Each row is a point. Two turns around zero, p and q, are shown by what they do to some points. Where does a point land after both, in the order given? Backwards means that the second turn is done in reverse. Each puzzle has new turns, and all numbers are rounded.
In the rows, zero is written as 128.

Turn p:
[ 92 163  87] -> [113 191 135]
[115 113 111] -> [103 133 122]
[126  74 165] -> [105  68 140]
[180 139 106] -> [159 131  80]
[127 151 172] -> [160 116 164]
Turn q:
[111 116 149] -> [107 117 145]
[158  76 117] -> [173 107 163]
[162 149  95] -> [166 152 102]
[108 179 136] -> [ 92 154  95]
[ 67 156 119] -> [ 80 106  85]
[163  93 152] -> [150 134 178]
Where do these land?
q, then p: [138 131 160] -> [143 131 158]
q, then p: [177 125 136] -> [178 124 129]
q, then p: [ 93 104 130] -> [ 93 105 136]
q, then p: [150 102  64] -> [140 101  62]
q, then p: [ 98 199 126] -> [ 99 200 129]
q, then p backwards: [112 106 152] -> [104 110 148]

Turn p:
[ 98 165 159] -> [ 72 140 129]
[153  91  68] -> [194 102 103]
[145 130 159] -> [124 153 153]
[106  95 161] -> [116 105 172]
[138 159  94] -> [134 141  83]
Turn q:
[ 65 157 170] -> [ 71 154 180]
[170 141  86] -> [147 130  70]
[121 102 120] -> [132 101 134]
[155 112 136] -> [160 127 129]
Where do these land?
p, then q: [159  95 151] -> [157 166 145]
q, then p: [129 178  98] -> [113 106  76]
q, then p backwards: [129  91  95] -> [101 103  94]
q, then p: [144 131 146] -> [127 152 125]
p, then q: [124 166  90] -> [107 104  84]
q, then p: [ 83 107 188] -> [ 83 146 189]

Turn p:
[118 112 144  40] -> [135 156  79  56]
[130 182 135 124] -> [108 175 131 148]
[139 145  92 125] -> [117 128 100 156]
[145  80 121 173] -> [160  74 149 144]
[146  86 138 148] -> [165  96 143 125]
[ 91 164 138 157] -> [ 84 141 165 139]
Turn q:
[136 172  92 142] -> [144 151  82 152]
[ 93 105 159 123] -> [ 94  95 146 114]
[182 151 160 100] -> [122 194 153 113]
[ 86  60 124 167] -> [136  45 156 145]
[154 125  95  90] -> [166 148 117  93]
[117 155 138 146] -> [105 134 114 151]
Where do these land?
p, then q: [104 116  91  90] -> [154  96  97  99]
p, then q backwards: [140 125 168 133] -> [164 109 128 117]
q, then p: [192  99 150 129] -> [158 186 163 128]
q, then p backwards: [151  85 166 127] -> [107 125 171 167]
p, then q: [ 88 152 109 179] -> [ 83  78 142 148]
p, then q: [134 125 111  96] -> [154 127 103 119]
q, then p: [ 87 194 102 143] -> [ 78  80 102 167]

Turn p:
[122 137 186 174 109 157] -> [139 104 190 149  85 137]
[123  89 119 117  90  93] -> [110 107 107 123 130  71]
[ 95 140  93 112 141 154] -> [ 93 142 110 147 147 161]
[225 105 120 127  96 102] -> [205  89  81 107 118  90]
[121 188 150 146 143 128] -> [136 167 150 124  89 160]
[130 151 131  80 151 127] -> [117 141 114  84 137 158]
[ 80  86  98 140 165 136] -> [ 96 145 144 163 189 119]
Turn q:
[ 88 109 130 142  94 119] -> [ 86 126 106 151 120 104]
[101  99 112 110 126 200] -> [ 89 114 114 123  84 187]
[150 129 127 119 184  99] -> [165 111 129  85 161 124]
[134 129 138  69 138 151] -> [122 115 167  92  98 145]
[161 135  99 136 116 115] -> [163 156 115 130 118 119]
[116 205 119 106 119 121] -> [113 190 173 114 148 126]
[146  91 172 213 119  92] -> [157  84  92 201 167  92]
Where do these land?
p, then q backwards: [211 180 158 111 187 220] -> [206 136 118 131 220 218]
p, then q: [115 113 123 148 112  96] -> [129 139 122 131 151  90]
q, then p backwards: [ 92 115  90 154 111 141] -> [107 153  80 108 113 123]
q, then p: [154 102 176 130  92 130] -> [150 107 153 146 114  75]
p, then q: [149 110 130 131 130 109] -> [152 125 129 113 129 110]
p, then q: [129 127 123 160 126 107] -> [145 142 132 144 146 107]
p, then q: [140 109 137  94 156 142] -> [131 101 136  92 122 152]
p, then q: [ 99 147  93  72  98  86] -> [ 78 182 106  84 121 112]
q, then p: [ 64 150 123 151 141 121] -> [ 91 176 143 138 156 152]

Turn p:
[140 161 137 119 141 128] -> [126 131 139 104 146 105]
[100 176 142 147 112 122] -> [117 177 146 137 136  97]
[111  31 143 122 150 102] -> [135  58 139 175  75 159]
[132 133  78 119 148 135] -> [123 117  78 114 131 115]
[135 162 137 109  96 136] -> [124 165 142  94 131 132]
[124 152 141 151 154 123] -> [127 127 139 142 153  96]
[132  77 109 109 141 181] -> [ 94  87  98 127 132 179]
[131 154 135 124 102 115] -> [139 159 141 112 123 121]
[147 105 131 152 109 111] -> [165 129 131 146 126 148]
Turn q:
[132 125 118 137 107 176] -> [122 123 132 130 154 175]
[162 123 159 134 132 117] -> [140 100 154 114 107 122]
[ 79 163 120 144 134 148] -> [143 133  95 160 172 123]
[133  98 135 103  91  91] -> [101 148 158 145  83 123]
[120 135 108 150 140 108] -> [131 124  92 130 117 119]
[123  97 139 143 140 184] -> [ 98  97 137 114 172 151]
[147 156 117  85 151  73] -> [161 171 129 103  92  85]
Where do these land?
p, then q: [130 134 129 103 133 120] -> [120 145 145 134 121 123]
q, then p: [ 98  83 135 114 121 127] -> [104 141 142 162 109 101]
q, then p: [125 132  88 155  94 119] -> [118 161  88 136 147 148]
q, then p: [129 121 138 159 134 145] -> [121 103 116 144 121 145]
q, then p: [184 177 107 124 147 194] -> [106  75 121  57 170 153]
q, then p backwards: [146 115 131 125 121  70] -> [ 92 124 123 100 122  86]
q, then p backwards: [ 87 126 141 115 190 163] -> [154 184 125 144 174 157]
q, then p backwards: [135 125 133 129  86 115] -> [105 100 144 133 109 119]
q, then p backwards: [117 139 150 130 126  99] -> [112 128 130 141 142  97]

Turn p:
[111 139 136 139 113 171 109 125] -> [113 136 133 133 126 178 126 143]
[107 137 127 135 114 110 149 120] -> [107 150 135 116 121 111 140 127]
[115 135 132 123 163 120 121 111] -> [122 120 140 110 155 125 109 112]
[117 126 141 131 168 133 141 131] -> [124 105 159 122 148 126 131 115]
[152 151 138 129 118 112  81 138] -> [156 140 110 128 142 129  98 167]
[107 139 123 136 151 106 120 133] -> [108 124 139 122 150 108 112 135]
[171 123  77 124 125 106 135 133] -> [143 127  80 159 137  93 138 114]
[107 140 137  90 112 193 130 131] -> [113 106 115 101 113 192 153 134]
[191 128 131 138 115 122 143 112] -> [182 153 115 147 130 120 148 113]
[111  40 138 129 112 108 135 124] -> [125 114 151 146  54 105 100  95]
[120 149 128 136 117 125 144 148] -> [116 134 132 127 131 120 152 151]
Turn q:
[139 102 154 138 130 120 115 111] -> [126 128 148 137 148 127 135  93]
[146 173 126 150 125 114 163 153] -> [149 155 111 126 122 126 171 168]
[132 115 105 115 140 111 111 137] -> [124 106 125 107 131 102 121 126]
[139 117 124 104 148 144 155 105] -> [139 101 132 111 129 168 129 124]
[150 110 125 116 114 128 111 113] -> [146 119 133 124 123 121 118  96]
[124 147 117 104 108 126 139 127] -> [132 138 119 111  96 135 123 134]
[ 95 127 143 106 139 126 106 104] -> [ 92 137 129 112 136 142 101 109]
[ 71 109 127 115 120 123 143 105] -> [ 73 116 131 133 101 152 120 119]
[137 129 124 107 127 135 131 181] -> [147 126 154 115 117 106 117 166]
[147 151 135 225 130 154 107 144] -> [152 155  98 204 178 102 145 146]
Where do these land?
p, then q: [119 162 138 139 151 148 152 140] -> [118 120 155 122 145 160 139 154]
q, then p: [151  96 127 136  95 152  84 121] -> [158 171 132 144 138 123  84 115]
q, then p: [117 157 126 161 138 105 122 125] -> [ 95 124 123 128 155 104 146 125]
p, then q backwards: [106  85 136 116 111 121  96 130] -> [101 120 104  94  99 151 122 130]
q, then p: [120 123 115 116  92 155  99 130] -> [136 159 111 142 124 134  92 148]
q, then p: [142 140 142 102 115 140 173 149] -> [158 122 126 125 108 149 165 157]
q, then p: [138 119 112 111 117 130  74  90] -> [130 150  96 121 140 134  78  96]
q, then p: [117 126 136 139 138 123 171 115] -> [111 118 146 135 116 145 163 120]
p, then q: [149 137 110 110 155 156 151 143] -> [131  80 136 135 135 152 148 129]
p, then q backwards: [124 115 167 126 148  84 148 136] -> [153 102 132 101 120 108 110 170]
p, then q: [124 147 100 151 147  96 138 129] -> [ 93 130 113 108 151 120 154 137]

Turn p:
[ 90 150  93 142 112 129 153 110 136] -> [103 102 144 115  88 123 142 106 105]
[101 133 161 120 126 124 118 103 114] -> [137 139 144 120 137 103  96 117 105]
[113 148 113 161 124 128  97 120 175] -> [109  96 123 157  88 127  96 120 145]
[159  86 140 131  97 119 134 169 149] -> [133 173 126 131 111 159 137 167 163]
[174 147 125 119 111 105 149 136  96] -> [151 149  80 107 128 129 161 129 118]
[ 53 168 105 118 141 153  98 147 169] -> [ 43  82 145 129 124 114  88 119 130]
[109 112 118 127 135 147 101 144  93] -> [131 100 143 103 154 132 117 157 127]
[142 105 128 128 149  77 134 109 154] -> [152 146 134 135 118 121 134  88 174]
[193 112 142  96 133 145 153  94  91] -> [180 158 110 137 171 159 160 114  95]
[146 119 156 138 152 152 143 149 103] -> [141 137 131 147 161 112 151 163 120]
Turn q:
[109 137 110 103 149 124 144 156 162] -> [122 104 150 137 134  86 147 154 121]
[109 131 117 154 142 133  96 111 158] -> [ 78 111 125 109 143 125 124 114 127]
[106 130 100 178 141 130 152 111 124] -> [101 115 122 139 134 150 149 106  80]
[118  92 115 120  31 145 142 190 156] -> [118 128 174 226 124 147 122 149 187]
[153 120 139 123 134 148 117 130  45] -> [168 172  92 106 123 175 149 144 137]
[156  92 152 122 134  96 124 120 139] -> [142 104 113 119  89 128  93 131 139]
[134 140 121 118 128  83 113 125  99] -> [140 146 113 118 134 131  94 157 104]
[113 136 107 107 140 137 148  99 150] -> [113 135 127 134 120  85 145 112 110]
[160 150 133 123 144 140 137 119 153] -> [148 109 116 120 143  99 131 102 135]
[121 152 187 133 136 144 106 117  93] -> [150 157 148  71 135 156 127 111 139]
Where do these land?
p, then q: [117 159  89 111 118 104  86 147 173] -> [ 50 144 136 145 118 103 129 129 147]
q, then p backwards: [119 142 127 127 128 181  89 118 134] -> [126 122 116  87 153 100 146 161 136]
q, then p: [107 102 157 121 122 143 128 107 162] -> [126 160 145 125 100 129  93 111 114]
q, then p: [125 179 123 102 152 128 118 145 164] -> [138 152 128 118 155  95 135 103 177]
q, then p: [154 127 126 108 118  88 115 110 115] -> [130 101  90 111 127 143 107 134 145]
q, then p: [173 105 133 174 138 110 160 140  96] -> [160 103 132 139 137 187 153 159 110]
p, then q: [ 85  90 131 102 163 138 124 137 138] -> [126 108 164  72 108 116 127 118 135]
p, then q: [145 111 114 159 129 110 188 103  90] -> [199 132 120 163 108 126 118 102 112]
q, then p backwards: [141 148 128 117  86 177 121 154 118] -> [161  86 142 113 169 116 137 140 147]
p, then q: [115 116 153 160 127  99 151 119  91] -> [179 125 126 137 127 121  85 139 123]

Turn p:
[171 103  93 120 188 139 100 127  97 169 183] -> [ 82 124  76 152 128 116 113 136 162 142 210]
[148 118 144 149 138 103 125  78 119 133 178] -> [ 95 119 135 137 150 128  93 111 137  77 161]
[ 80 140 109 124 123 132 100 146 123 129 106] -> [125 119 149 105  85 135 149 131 134 158 116]
[149 123 110 137 177 179  88 169 164 183 182] -> [140 142  91 128 114 119 147 187 195 131 206]
[136  96 127 147  80 135 189 134  84  92 104] -> [152 109 100 133 142 171  97 113  58 133  91]
[113 108 151  97 134 140 107 165 151  80  81] -> [164 123 162 111 141  96 164 144  89 174 123]
[118 109 158 131 109  99 139 132 138 146  81] -> [145 146 156 111 143 121  91 128 126 151  90]
[192 158 117 154 135 107  96 113 117 149 167] -> [ 84 132  82 126 123  88 109 134 151  76 146]
[ 76 124  85 126 129 138  87 161 174 106 151] -> [149  71 148  98 102 132 180 146 164 142 145]
[ 64 187 119 160 159 117 156 132 152 105 104] -> [ 99 122 177 140 118 166 177 167 140 121  71]
[172 149 138 101 120  95 178 111 109 156 159] -> [122 142  99 193 140 114  92  95 143 100 111]
[138 119 143 104  86 133 156  77 139 111  60] -> [148 166 138 102 170 135 133  70  94 136  81]
[107 130 169 115  87 148 143 119  98 107 107] -> [157 150 151 129 108 143 120 102  73 123 113]
Turn q:
[ 88  63 151  86 138 119 170 118 149  82  80] -> [120  66 185 154  99  90  96  75 137 107 103]
[119 167 117 127  67 130  71 133 148 144 141] -> [113 191 145 132 145 132 127 181 146 109 162]
[137 126 133 112 115 161  80 101 143 169 173] -> [123 129 132 163 143 164 147 179 149 153 171]
[127 134 129 165 128 153 127  93 149 116 125] -> [121 135 133 141 110 121 149 158 130 149  91]
[116 174 124  73 111 170 123  89 143 125 137] -> [104 132 108 163 135 110  92 164 188 146 139]
[ 55  92 144 134 160  79 194 141  95 117  98] -> [125  86 132 144 149  69 126  50  73  96  99]
[160 134 117 146 103 163 112 146  92 151 123] -> [ 91 143 106  95 114 159 131 149 109 139 151]
[105 107 168 146 192  97 160 187 111  91 103] -> [153 111 127 129 132 146 106  47  80  97  72]
[175 124 151 174 147  57 134 151  63 107 134] -> [166 157  85  95  94 143 175  60  89 104 132]
[129 140  91 115  90 153 127 133 151 125 181] -> [134 116 116 119 141 128 124 197 154 101 145]
[151 134  78 125 151 134  93 111 134 137 120] -> [159 140 131 113 118 126 111 156 122 177 147]
[173 140 132 134 133 121 146 132 158 171 120] -> [128 130 135  87 155 147 153 119 158 159 123]
Where do these land?
q, then p: [160 125 113  91 116 106  58 134 127 113 166] -> [161 118  83 138 117 103 147 147 132  63 158]
q, then p: [141 129 151 112 152 109 122 147 102 101 127] -> [114 133 107  99 134 133 145  97 118 101 138]
p, then q: [130 148 151 105 159  93 162  79 161 104 138] -> [145 131 127 165 119 123 148  93 114 143  57]
q, then p: [134 101 126 103  62  93 160 139 131 142  80] -> [146 107 205 160 142 113 128  84 129 108 136]
p, then q: [142 122 130 130  63 152  44 152 218 100 156] -> [190  77 132  88  93 132 124  83 220  89 161]
q, then p: [156 147 141 146  91 160 161 113 116 127 155] -> [160  96 126 133 130 161 158 126 144 159  98]
q, then p: [138 120 158 149 146 150 125 100 115 124 132] -> [137 141 112 110 123 171 114 129 131 131 108]
p, then q: [113 151 102 167 121 101  66 135 100 137  56] -> [ 82 140 161 141 167  87  79  96 141 107 182]
q, then p: [ 78 120 111 113 142 100 163 146 109 109 161] -> [ 81  80 117 118 162 110 118 125  97 137 140]
p, then q backwards: [150 124 144 211 135 100 140 148 151 225 142] -> [139 204  98  75  93 186 115 160 172  86 142]
p, then q: [133 116  65 139 161 186 147 111 100 120  96] -> [ 94  80  88 121 171 103  99 168 106 156 129]
q, then p: [118  89 123 123 145 132 142 123 104 145 151] -> [123 107 113 132 141 154  96 123 118 139 157]
p, then q: [ 79 143 127  95 148 180 137 122 160 139 158] -> [106 103 106 114 138 151 168 153 172 118  79]
q, then p: [121 157 148 109 152 132 164 143 100 106  74] -> [ 88 136 155  77 121 126 142  80 144 138 122]
